Rows are points. Examples show where two turns around zero, p and q, send a point. Write where each new point lands after one turn and then the other. Backwards means that the second turn is done in reverse. Each puzzle has new turns, and all numbers are rounded.

Turn p:
[ -2 -11] -> [  4 -10]
[-38  14] -> [-40  -8]
[41 -2] -> [36 20]
Turn q:
[10 28] -> [29 -5]
[ 14 -40] -> [-37 -20]
[-24  12] -> [ 8 26]
Where do these land?
p, then q: [-12 -42] -> [-39 -19]
p, then q: [-15  -8] -> [-16   6]
p, then q backwards: [14 19] -> [-23   6]
p, then q: [-26   4] -> [-14  22]
q, then p: [39 27] -> [ 46 -11]

Turn p:
[ -5 -26  28  10] -> [16 -5 30 20]
[ 2 11 -5 -8] -> [-10   6  -7  -7]
[-37 -14 -10  13] -> [  1 -42   7  -2]
[ 9  7  9 10] -> [ 1  8 -5 15]
[ 11  14  -5 -17] -> [-11  17  -7 -12]
[ 20   7 -17  -8] -> [  4  16 -18 -15]
Turn q:
[ 10   4   8 -10] -> [-1 14  9  0]
[-16  -7 -15 -11] -> [ -6  -6 -13 -20]
[11 32 24 25] -> [ 4 14 -1 46]
[  4 -18 -23  -9] -> [ 13  -9   2 -27]
[ -8 -11   7   6] -> [ -9 -13   4   2]
Where do these land?
q, then p: [  4 -13 -24  -1] -> [  9  18   8 -17]
q, then p: [ 5 48 10 -3] -> [-14  -7 -45  14]
q, then p: [  2   0  10 -11] -> [-14  -2   3   5]
p, then q: [  5 -16   0  11] -> [12  2 15  5]
q, then p: [-17 -19   4   4] -> [  6 -14  20  -8]

Turn p:
[ 23  -5   9  -9  14   2   4 -10] -> [ 24  -7  11 -13   1   4 -11  -4]
[-11  -3   1   3   6   0  -1  30] -> [-23 -19   1   0   9  -1   3   8]
[ 25  -8  -9 -11  -3   0  16  -4] -> [ 23  -8 -11 -16  -5 -13  -6  -2]
[ 10  -4  -3 -14   3 -14   3 -14] -> [ 13  12   1 -13   5  -9 -11  -3]
[-11  23   4  14 -20 -10   6  -3] -> [ -8  17   5  10 -14 -10  23   9]
[-11  -6  -4  18  11   6  -3   3] -> [ -9  -9   3  17   7   3   3 -12]
[ -7  16  -2 -11   8   5   8  -3] -> [ 5  6 -1 -7 12  7 16  4]
[ -7  -1  -7  13 -22   1 -30   8] -> [-18   6 -11  26 -12   3 -13  15]
[-11 -11  11  -4   2   9  -3  -7] -> [ -7   3   2  -5  -3  16  -4 -12]
Turn q:
[  6   9 -14   4  -3  -7  -5   3] -> [  1  11 -13  -1   3  -1 -11   3]
[-6 18  3  2 -2 -1 -7  6] -> [ 1 13 -2 -7  3 -7  6 13]
[ -7   0 -13 -10  25  -6   3   1] -> [-16  -1   1  -7  23   9  -3  -6]
[  9 -16   4  -9   8  -7 -14 -11] -> [-19 -16   3   3  -7  -3 -13  -1]
[ -4   8  -8 -10   9  14   9 -15] -> [ -3   0   0 -18   5  -3   7 -20]
[-13 -17  24  21 -21  -2  -1  16] -> [ 13   0  12  28 -19   9  16  20]
[-1  5 -6 -3 15 16  0 18] -> [  5   4   9 -19   9  17  -2   4]
[ -3 -23   3  14 -34  -4  -8  -5] -> [  3  -3 -12  27 -32   5   5   3]
[ 15  12   4   5  12  -4  11 -11] -> [  5   4   9  -1  11 -18 -11 -12]
[  5   3   1 -13 -10   0  12  -1] -> [ 11 -12  -9  -4   3  -7   4  -4]
Where do these land?
p, then q: [  6  -9   7  -5  -9   0 -48   7] -> [ -6  22   6 -12 -24  19   1  31]
q, then p: [ 4 -5  6  2 11 -8 -9 -6] -> [-15   5   8   5   0   4  -3  -1]
q, then p backwards: [ -7  16   6  -5   5 -38   9  -6] -> [-11   9 -33   7   9 -19  -3  14]
p, then q: [ -3  12 -24  -1   5  -8 -10   8] -> [ -3  15   7   5  20  12 -12   4]
p, then q backwards: [  8  -6 -11  -3  -8  13  11 -10] -> [  5   2 -11  -4 -19   7   9  -3]
q, then p: [ -2  -6   1 -10   3   7  10   4] -> [  6  -6  -2  -9  -1   5  -5 -11]
p, then q: [-19  -2   7  11  -5  13   9  -5] -> [  6   4  -1   2  -5  -4  18 -20]
q, then p backwards: [  4 -11   4   9  -6   7  17   5] -> [ 11   2   2  11   9  12   0 -13]
p, then q: [ 9 11  4  2  3 14 11  3] -> [ 15 -14   2   3  -1   5  -5  -8]

Turn p:
[  2   3  -9   1  -3  11   5 -11   7  -8  18] -> [  9   2  11  12  -2   5 -14  -6  11  -6   9]
[ -7   5  13 -48   5  10  -6  15  18   0  11] -> [ -4  11  20  -4   8  -9  18  32  34 -12  -6]
[ -8  -2  23   4 -14  -8  19  15 -17  15 -13] -> [  1   9   0  -2   5  -2  23  12 -37   1  -2]
[ -7  -6   0   1  -2 -13   0  -1 -15   8  14] -> [  6  13  -7 -15   1   5  -4   1  -9  -7  10]
[ 13 -11  -5   0   1   0  -3   5 -16  -7 -10] -> [  9 -18 -12  -5   8   5   3   2  -3   5   0]
[-14  16  -5 -12  -1  -1  -6  14 -10   2   1] -> [ -6  18 -13   4  14  -1   4  13   7   2   0]
[  7  16   1  -2  -4  -1   2  -1 -13  -7 -12] -> [  9   2  -9   9  11   2   3  -1  -4   7 -15]
[ -9 -11 -12  13 -11   0  -7  -7 -13   4 -11] -> [ -2  -2 -17  -1  -8  16   6 -10  -8   9  11]
[-4  6  1 10 46 22 13  8 22  7 13] -> [-21  -5  30   1  14 -34 -20  -5   9  12  16]
[-11 -12 -10  -2 -13   1   1 -22   4   1 -12] -> [  7   3  -3   3 -23  11  13 -12   5  10   7]
[ -6  -2  10   6   3  -2 -10 -11 -17   6  -1] -> [ -2   7  -3 -15   8  10   6 -15  -6   3   0]
[46  2 -9  8  2 -6 -5  1 39  4 -3] -> [ -8 -32  13   4 -24  -3 -31  10   5   1 -29]
[-10   4  -8   8   2 -15  11  -9  -1 -13 -13] -> [  9   4 -16   8 -10 -15   3 -15  -4   4  -1]
[  7  -8  10  13 -12   3 -15   3  11 -11  19] -> [-10 -11   6   3  -2  13  -8  -6   0 -29   0]
Turn q:
[  3  11   6  -5  23   2  -5  -8 -11 -15  -3] -> [  0   5   3 -21  17  11  -4   1  10 -12  -6]
[ 12 -15  -9   8  11 -14  30  11  10  20   0] -> [-13   5 -26  15   6 -31  12  -4   3   0  11]
[-18   3 -13  -8  17   5 -19   9 -10  -9  14] -> [-20  -7  11 -10   9  13 -17 -18  -6  -2 -12]
[  5  -8   2 -12  10  21 -20   7 -18  -7   6] -> [-14 -10  17 -22  11   5 -11   8   0  14  -6]
[  5  16   9  -3 -16  -4   4  10  14   4  -2] -> [  3  12  -9   2 -25   6   5   3   4   6   3]
[ -4   7 -17  -8  17  16 -14  -6 -14   7 -10] -> [ -1   9   9 -13  18  -4 -16  -1 -13   3 -21]
[  0  -2  -8   0   0   5 -15   1   0 -21 -15] -> [ -3  -9   9  -8  -2   8   4  11  -9 -13 -17]
[ 10  -6   4  25 -17 -27  11   4   1  23   8] -> [  2   3 -10  28 -15 -20  -9   5   5  -7  28]
[-11  -5  22   3 -11  -4  -1  -8  20   4  -6] -> [13 -1  0 23 -6 13 11  5 13  6 -3]
[ 13  -9  -2  -1 -20 -22  15 -12  16  13  13] -> [ 15  -4  -4  15 -20 -25  11 -12  12   0  15]
[ -1   5   8  15 -18  11  13  -9  15  -5   6] -> [ 22 -12 -17   6 -10  10   6   2  -3   6   9]
[-14   3  -2 -15   4  10   2   1 -24 -15 -12] -> [ -5   9  18 -16  16  14   9  -1 -17  -2   0]
Where do these land?
p, then q backwards: [  2 -14  15  -4  10 -13  13  14  16  -7  -7] -> [ 22 -18 -19  -2  -9  -7   1  -2   1  -8  -7]
q, then p: [ 12  13  10  -6  14 -20  15   5   8  19  10] -> [ -5  19  -2  14 -21  -7 -22  -3  14  -3 -10]
p, then q: [-21  18 -17  18  -9  15 -10   5 -26  25   8] -> [  2   8 -10 -10  13  13 -42 -18 -14  15  -8]
p, then q: [  0  25 -12 -23  -5  11  12  13  -2  -8   5] -> [-16   4 -31   3  -8   1 -14  13   6 -11  -5]
p, then q: [  1   2 -20 -13   1  15   2  -2  14   9  13] -> [ -5  -6 -10  11 -19  10 -11   4  12  14  -4]
q, then p backwards: [-16  -5  -4   0 -16  -8 -12  -6  -2   6 -12] -> [  5   9   9   5 -15   9  18  -4  11   1   3]
q, then p: [ 6  7 22 -4 11 12  6 -8  8 -6 10] -> [ -4  -7  18   2 -10  -3  -9  14  16  11   2]
p, then q: [  5 -15   7  -1 -14  10 -21  -8  -2 -11  22] -> [  8 -26  -3 -17   6  15  13   2   3  10 -10]
p, then q: [  7   1 -12  29   6  -9 -14  -5   7  -9 -12] -> [ 13 -12  21  16   6 -10  -5  -4 -15  -7 -13]
q, then p backwards: [ -5  -5   9 -13  16 -15   2   5 -17 -16 -19] -> [-14   2  27 -12  -3  12 -13  10   0   4  14]
p, then q backwards: [ -2 -11  -2  13  -6  -8   1 -16  -3  -9  12] -> [ -6  17  -9   5  -7 -10   4  -8  -1  -7  14]
q, then p: [ 11 -16   4   4  -7  10   6   3  -1   8 -30] -> [ -4  -1 -12   1  11 -18  -4  19 -24   2   2]

Turn p:
[  6  34  27  22  -7  -4  -5   5 -14  -4 -41  15  -7  18] -> [ -9  18  24 -24  18 -12 -20  -1 -34  -1 -29 -20 -10  -9]
[  6   4  17 -27  36   5 -15   3  16  10   3 -29  17  -6] -> [ 21  25 -22   6  32  19  24   1  14  -3   1  11   7 -14]
[ 27  -2  10 -11  14  -8  -6 -25  27  11  -1  -1  21 -22] -> [  0  21 -18   6  22   8   3   8  13  37  -5  22  11  10]
[-17  -9 -21 -15 -46  -6 -18  -7 -13  -4  23  -3 -11   9] -> [ -6 -16  18  16 -26  -9  -4  22  -5 -32  18  12  20  21]
[  4  -1 -18 -10  35  -6 -17  -9  30 -14  12   1   9   2] -> [ 13  17  -2  14  13  15  -1  -9  36   2   4  21 -20  12]
[-21  -1 -35   0 -16  17  10  -9 -25  13  16   8  14   7] -> [-22  -5   0  -7 -29  -7  15   8   1 -13  36 -13  -7  18]
[ 20  -7  34 -15  27  -1  13  -6  22  -9  10   3  16  15] -> [ 27  22  -9  -3  10 -15  19 -19   6  22 -12  28  -3 -11]
[-21  -5 -23   1 -17 -18   5   5 -44 -10  21   8  -5 -19] -> [-11 -18  11  38 -29  -6   4   3  -9  -9  17 -32   2  12]
[ -6   9 -31  -6 -37  12  15  13  -9 -21  12  -7  -4 -13] -> [-20  -3   0  12 -50  11 -12   8  -1 -18   8  -2   8  -8]
[  2   5  17 -25  25 -10  16 -13  32  11 -22  -2 -17   2] -> [ 14  15  -6 -11  33   0 -20 -29   7  15  11  15  18 -15]
[-28  -6 -16   5 -21  -1  -2  23   5  10  27  14   9 -13] -> [ -5 -18 -23  15 -19 -20  -9  23  12 -17  15  -8 -10   2]
[ 20 -24   4 -22  20  11 -11   8  11   2 -17  11   3  -4] -> [-15  -6  -4   7  28   5  14 -11   6   9  -3  29  -7 -17]
[ -9   3  44  46   0  14   5 -13  -7 -14 -48  -7 -21   7] -> [  5 -10  37 -46  16  -6  -9  -2  -4  16 -40 -33  10 -22]
[ 22  18  33  42  12  16   1   0 -11  11 -16   3 -39  10] -> [ 23 -15  20 -38  15  15 -13   2 -36  23 -20 -16 -17 -14]
[ -6 -19 -43  16 -24 -21   9  22 -20  10  20 -14  14   8] -> [-15 -27 -26  12 -33   1   8  -6  -4 -29   0 -14  -1  37]
Turn q:
[-13 -24  27  -9   4   2   3   8   6   7   2  20  -8   3] -> [ -9  20 -12 -19 -15  -8  -5  10   0   6  -7  11  18 -17]
[ -9  42 -16  34  -7  31  19  39 -10  43 -22  11   2  16] -> [ 27 -44 -25 -12  -5 -11  -5 -26 -18 -12 -17 -45 -19 -40]
[  7 -14 -13   5   2 -19  -4   9  32 -10   7   9  -9 -10] -> [-13   4  -6   6  21  -3  -6   7  18   6 -22  25 -10   0]
[ 16   4  -5 -18 -28   3 -39  -6 -31  -3  17 -17  13 -16] -> [  2  -1  18  32   9  12  23  -6  21 -13  20 -17  36  11]
[-28  -5 -13 -32  16 -20 -13  -6  27 -12 -22 -13  10   1] -> [ 14   9  16 -20  30 -11  -9  26  16  26  23  14 -10   5]
[ 34  -6   3  -8  10   1 -30 -24 -19  21   3  -4   6  -7] -> [-12  -3  19  16 -25  27   6   1  29  10   6 -20  11  10]
[-15 -13   2   1   7   0   3 -12  35 -17  16  -6  31   9] -> [-32 -11  10 -15  13 -21   5   7  -3   9  19  28  -8   4]
[ 44   8  32  -8  -6 -26 -30  -5 -36 -14  12 -15  10   7] -> [ -8  22  17  48 -23   5 -13 -30  18   1  24  -8  24  20]
[ -7 -29  -2  14   4  -2   9  -9   3 -23 -20  -9   5  -2] -> [  1  12  31 -18   3   1   2  -6 -10  -2  -9  24 -10   3]
[ 23  14  28 -13  -7 -18 -25 -38 -15 -20   7   1  10 -36] -> [ -7  16  -2  12  -5  35   6 -23  24   3  30  12  25  41]
[  8   7  -3  16 -28   9  43  25 -20  29 -10  21   1   9] -> [ 12 -21 -17 -11 -18  -9 -22 -11 -15 -44 -26 -21   4 -15]
[-30 -13 -14   4  18 -27   6 -17   3 -12  18   3   0   3] -> [  1   8  -1   1  -2  -2   8  26   1  -6  18  36 -26  -3]
[  4  31 -27   1  -4  39  18  15 -10   5 -14  23 -14  27] -> [ 20 -37 -13   6   4  10 -16   6 -43   3 -17 -27   1 -18]
[-17  24 -10  30 -15  29   0  20  -2  17 -12   8 -26  16] -> [ 12 -10 -21  -2  12   8   7 -14 -28  -5 -16 -29 -12 -40]
[-10 -13   3  -7  30   2  14  11   9 -18  12 -12  -5 -22] -> [  8   9  -4  -6  -5 -22  21  10  -2  18 -13  23  -5  21]
[ -8 -12   9  -8   3  -5  26 -12  26   8   7 -21 -26   3] -> [-19  28  -9 -17   4 -12   1  23  -9  -2 -10  -8 -21  17]
Where do these land?
p, then q: [  9 -12 -27  10 -11  47 -14   6  -8  -5 -16  30   2   9] -> [ 13  38 -29 -22   7  -7  11  25 -15  -3  -7  12  22 -17]
q, then p: [  6  16  11 -17 -36   5  -6  -7 -22   5  -1   5  17 -11] -> [  7  20  -1   0 -22   2  32   5  25  -1 -12  12  -2  11]
q, then p: [ -2  16  19 -35  11 -32 -13   0   5 -22 -19 -10 -18 -17] -> [ 16  29 -16 -18  14  15  -8   9 -19  -5   9  20 -33  23]
q, then p backwards: [-20  11   2  14  22  -3  -3  -4  28  -3  24  -3   0 -15] -> [ 17 -19  -4  -3  16  16   3   4   7  20   9  19  28   1]
p, then q: [ 11 -20  14 -10  17  29 -11  10 -25  23   9  25  17  32] -> [ 22  20 -26   4 -31  -3 -13  30 -17 -19 -18  19  -8  19]
p, then q backwards: [ 40   2  25  -4 -26  15 -21  -7   0   4  -1  -3  -1  18] -> [-17 -34 -11  -4   9  21  20  -6   5 -33   0  14 -11  -3]
q, then p: [-31  -9 -19  13 -14 -17  21  19  30 -20  13  -7  -7  13] -> [  5  -4  17  38  17   3 -21 -30  -4   7   3 -21 -25  -5]
q, then p backwards: [-32   4 -16  21  20  -4  43  13  25  -9   9  -8  13   9] -> [ 10 -10  15  12  -5  13  -5  26   6  22  13  43   5  36]
p, then q: [ 14  14  -2   1  18 -32  33   0  13 -13   3 -17  -7 -19] -> [-17 -26  19  -1   8  32   9 -11   9  -2   9 -30 -13   0]
q, then p: [ 10  -3 -34   6  25  19 -32  18 -22  14  11   7  27  23] -> [  0 -47 -29  -2   0 -13   5  16   6  30 -27  -6  22  -4]
p, then q: [  0 -20 -33   2   6  20  -8 -26 -13   5  17  22   7  34] -> [-25  26 -28   4  -9 -11 -19  30 -30 -12   2   8   7  -9]
q, then p: [ 10   5  19   4 -25 -31  -7   5 -13   9  -4  -6 -41 -16] -> [ -1  38  13 -21 -12  35 -23   7  11  -3 -10  -3 -13   3]
p, then q: [-18   3  17  24  14 -20  19  -6   1 -27  -4   0  11 -21] -> [-12   9  12 -14  16   0  -4 -18  24   0   3 -29 -27  11]
p, then q: [ 15 -26 -19  -6 -19  19 -16  -2   6  31 -11  34  18   5] -> [ 19   8 -21  -6  -7 -14  -3  41  -5  -5   1  28  -2 -36]
p, then q: [-18 -11   4   6  17 -15   4  -9   5  -8 -16 -39   8 -15] -> [-17 -21  23 -23  12 -12   0  -8  -1  18   5  -7 -17  21]
p, then q backwards: [ 10  28  16 -10 -32   5  -7 -12  -6  28 -25   2 -30   9] -> [-16 -12   7 -24 -23  21  19 -16   8 -26 -20  13   2  32]
q, then p: [ -4   3  21 -20  13  -6  17   1  -3 -12  11 -33 -18 -38] -> [  5  30  -7 -22 -13  -4 -15 -32 -27 -17   4   8  -8  22]
